Each row is a point. The last column is the point's height on a tilted bowl or saddle (a function of degree 2), plus a little noise. Along how many of its main directions does it bend up, bend down or stay straight?
(in the rows, 128 means zero)

Points (10 x 3):
[[116 117 134]
 [ 88 114 153]
 [114 146 131]
 [ 83 155 156]
 [121  96 152]
 [151 142 140]
 [121  83 170]
 [133  98 151]
 [126 181 161]
 [178 120 174]]
Directions: 2 up, 0 down, 0 straight

Points:
[[122  98 111 140]
 [195 107 154  89]
 [150 151 102 109]
 [138 112 135 158]
 [ 97 110 139 155]
 [ 67 125 142 128]
 [ 83 140 134 147]
 [123 122  73  62]
 [113 118  96 114]
 [136 136 115 142]
 [154 134 100 104]
 [ 84 151 147 159]
 [100  78 118 136]
 [148  94 127 148]
 [ 95 139 110 130]
 [134 190 178 167]
 [144 111 139 156]]
Directions: 0 up, 2 down, 1 straight

Points (23 x 5):
[[199 128 145 103 169]
 [108 108 153 169  97]
 [ 77 161 124 140 125]
 [178 104 133 179 106]
 [128 151 114 123 122]
 [127 160 128  60  78]
 [ 86 125 112 152 140]
 [109 159 138 122 103]
 [108 101 121 146 124]
 [ 98 146 145 103 110]
 [ 68 128 109 109 138]
 [141  97 163 132  94]
 [109  87 156 161  89]
 [136 107 175 110  96]
 [101 184 117 150  83]
 [149 133 123  88 130]
 [127 125 112 111 134]
 [124 139 152 154  95]
 [145 120  84 166 160]
 [140 191 101 143  89]
 [176 138 130 108 153]
 [115  76 132 107  98]
 [106 114 140 118 119]]
Directions: 1 up, 2 down, 1 straight

Points, 42 rows:
[[179 111 174 188 159 156 183]
 [107 155 147 144 120 165 142]
 [155 172 139  91 114 147 125]
 [173 156 106  90 113 174 129]
 [ 93  86 130 157  92 113 125]
 [149 153 119 112  95 112 103]
 [123 135  84 169 154 157  93]
 [ 71 156 149 113 105 111 107]
 [151 133 133  94 112 144 125]
 [161  99 145 127 156  80 140]
 [103 133 124 204  92  85  60]
 [116 136 164 120 115 198 196]
 [182 133 110  98 144 124 112]
 [146 106 145  98 124 152 134]
 [132 116 137 108 137 112 117]
 [ 94 110  91 156 128 128  85]
 [ 91 141 140 130 150  83 119]
 [ 92 117 128 173 170 142 138]
 [132 164 103 125  85 157 107]
 [123 164 140 113 116 136 119]
 [124 121  99 122 152 115  99]
 [156  97 120 124 125 138 133]
 [103 150  85 112 148 136  66]
 [122 139 118 158 118 138 107]
 [132 119 171 110 119 123 128]
 [ 29 102 149 139 112  73  96]
 [143  84 143 117 127 154 147]
 [119 125 109 155  66  92  80]
 [137 168 125 112 148 117 113]
 [134  95  93 104 112 146 118]
 [ 99 150 139 176  95 133  94]
 [148 117 137 141 148  93 132]
 [135 144 129 121 132 145 121]
 [127 109 122 136 138  77 125]
 [193 117 100 117 168 144 120]
 [115 109 108 141 100  84 102]
 [102  94 157 129 135 178 174]
 [183 156 129  80 152 141 112]
 [113  49 107 105 116 141 133]
 [117  85  75 177 167 118 115]
 [126 165 142 156 104 133 103]
 [167 135 129  97 115 156 129]]
Directions: 3 up, 2 down, 1 straight
